Each row of a before or after table is a point. One or more steps were done to the points. Then noise was added and the rows were shuffled. The steps act on how far a point lies along the listed directions, d1 being the first. Name the steps. A step turns or swaps two directions, mirrors them in a line or flattens them onto one, adds a multiple of one to another, or multiplies one. Angles are multiples of 10 degrees, from the lower direction toward the higher: turns from -170 to 170, lines from 10 to 170 but not 90. Use the fewest steps. Two steps may share a direction if one is a turn and the other turns, adds or multiplies; they go together, in the order done. Otherwise the lowest direction goes first.
In the rows, 128 means zero.

Directions:
(1): [180 139]
(2): [117 180]
Before (8 x 2):
[[ 88 155]
 [173 100]
 [172  86]
 [161  87]
 [204 111]
 [164 148]
 [118 143]
 [181 130]]
After (8 x 2):
[[120  87]
 [ 92  82]
 [ 70  77]
 [ 76 110]
 [ 71 129]
 [148 127]
 [ 68 123]
 [175 142]]
Steps: turn d1 and d2 by -130 degrees

Directions:
(1): [ 77 113 181 135]
(2): [165 158 165 173]
(3): [168  70 152 114]
(4): [115  93  98 186]
Before (13 x 4):
[[131  47 139 108]
 [118  79 123  90]
 [124  68 123 176]
 [183 177 155 104]
 [104  52 138 167]
 [133  83 130 166]
 [148 105  94 142]
 [152 179 140 125]
 [137 175 167 141]
 [110  86 129 171]
 [170 142 166 134]
 [182 218 186  98]
 [ 82  63 113 109]]
After (13 x 4):
[[ 66  80 159 104]
 [166 160 103 150]
 [109 159 112 132]
 [ 51 115 162 115]
 [180 221  91 182]
 [171 204  87 162]
 [155 175 130 161]
 [ 79  68 152  87]
 [ 76 142 122 128]
 [103 149 129 138]
 [140 202 113 166]
 [111 163 132 144]
 [106 100 163 129]]
Steps: add 1.5 times d2 to d1; turn d1 and d3 by -130 degrees; multiply d4 by 0

Directions:
(1): [122 115  70 117  93 145 181 175  78]
(2): [ 76 190 148  93  77 140 104 159 145]
Before (8 x 9):
[[119 102  96 116 144 136 164 137  97]
 [174  45  24 154 156 137 217 139  55]
 [ 99 153 116  73  74 161 169 158 114]
 [127 141  95 129 111 130 104 137 126]
 [109 167 124 125  78 148 125 157 124]
 [154 118 133 157 161 102 101  90 148]
 [185  75 167 167 216 112 110  56 147]
 [176  93 172 152 180 114  83  74 146]]
After (8 x 9):
[[ 86 157 149  96 132 132 107 125 138]
 [135 140  91 119 108 135  99 136 126]
 [175  85 190 164 209 111 101  61 159]
 [ 69 221 202 102 113 130  35 105 213]
 [124 144 102 130  83 151 151 162 106]
 [104 149 120  70  72 160 175 161 112]
 [183  83 150 154 181 118  95  70 130]
 [161 112 122 154 166 112 112  93 137]]
Steps: swap d1 and d2

Directions:
(1): [118  90 108 123 105 173  65 116  99 162  85  87 197  99]
(2): [116 133  91 197 131  49 104  86 128 134  61 146 116 135]
(3): [ 94 128  63  92 128 166 166  56 162  84 116 115 136 167]
(4): [ 97  84 146 115  93 153  64 110  97 114 139 184  66 171]
(5): [116 142  76 140 152 119 113 130 106 206 195  96 121 188]
(6): [191  81 138 149 209 169 133 134 139 136  90 148 132 180]
Before (10 x 14):
[[134  77 177  90  87 138  57 146 116 134 143 129 151  95]
 [145 187 129 140 156  96 184 139 150 119  96 122 129  44]
 [138 150 121  48 126 184 192 132 167  86 167  78 184 135]
 [132  84 153 177 129 111  39 166  69 170 110 141 141  99]
 [137  92 134 155  94 161  37 143  91 188  75  93 182  93]
 [132 114 160  85 125 160 154 159 184  74 100 150 151 114]
 [122 208 142 147 107  65 145 175 183 129 147 124 141 103]
 [132 113  78 193 172 114  66 125  92 219 134 121 152 165]
 [150 112 138 178 136  94  90 164 103 190 138  74 162 129]
 [ 93 133  82  79  96 131 171 113 157  70 125 108 150 114]]
After (10 x 14):
[[141 139  98 160 182  91 135 148 153 170 137 140 127 192]
 [135 111 199 106 111 147  81 208  81 136 197 152 103  96]
 [161  89 185 111 154  96 115 166 132 123 177 180  75 165]
 [142 139 181 125  90 110 152 182 127 110 163  77 148  78]
 [161 144 150 168 153 116 114 171 181 145  54 111 194  96]
 [184 153 109 154 202 135 157 154 132 192  81  74 181  71]
 [161 138 203  85 123 176 145 209 143 138 217 137 103 133]
 [157 104  79 114 166 125 173 108 163  84  82 128 151 154]
 [ 91 159 144  82  48 163 118 151 118 106 192 122 157  52]
 [147 179  88 146 164  65 212  96 193  83 112 118 129 166]]
Steps: turn d1 and d2 by -120 degrees; add 0.3 times d5 to d3; turn d5 and d6 by -130 degrees; multiply d4 by 1.3
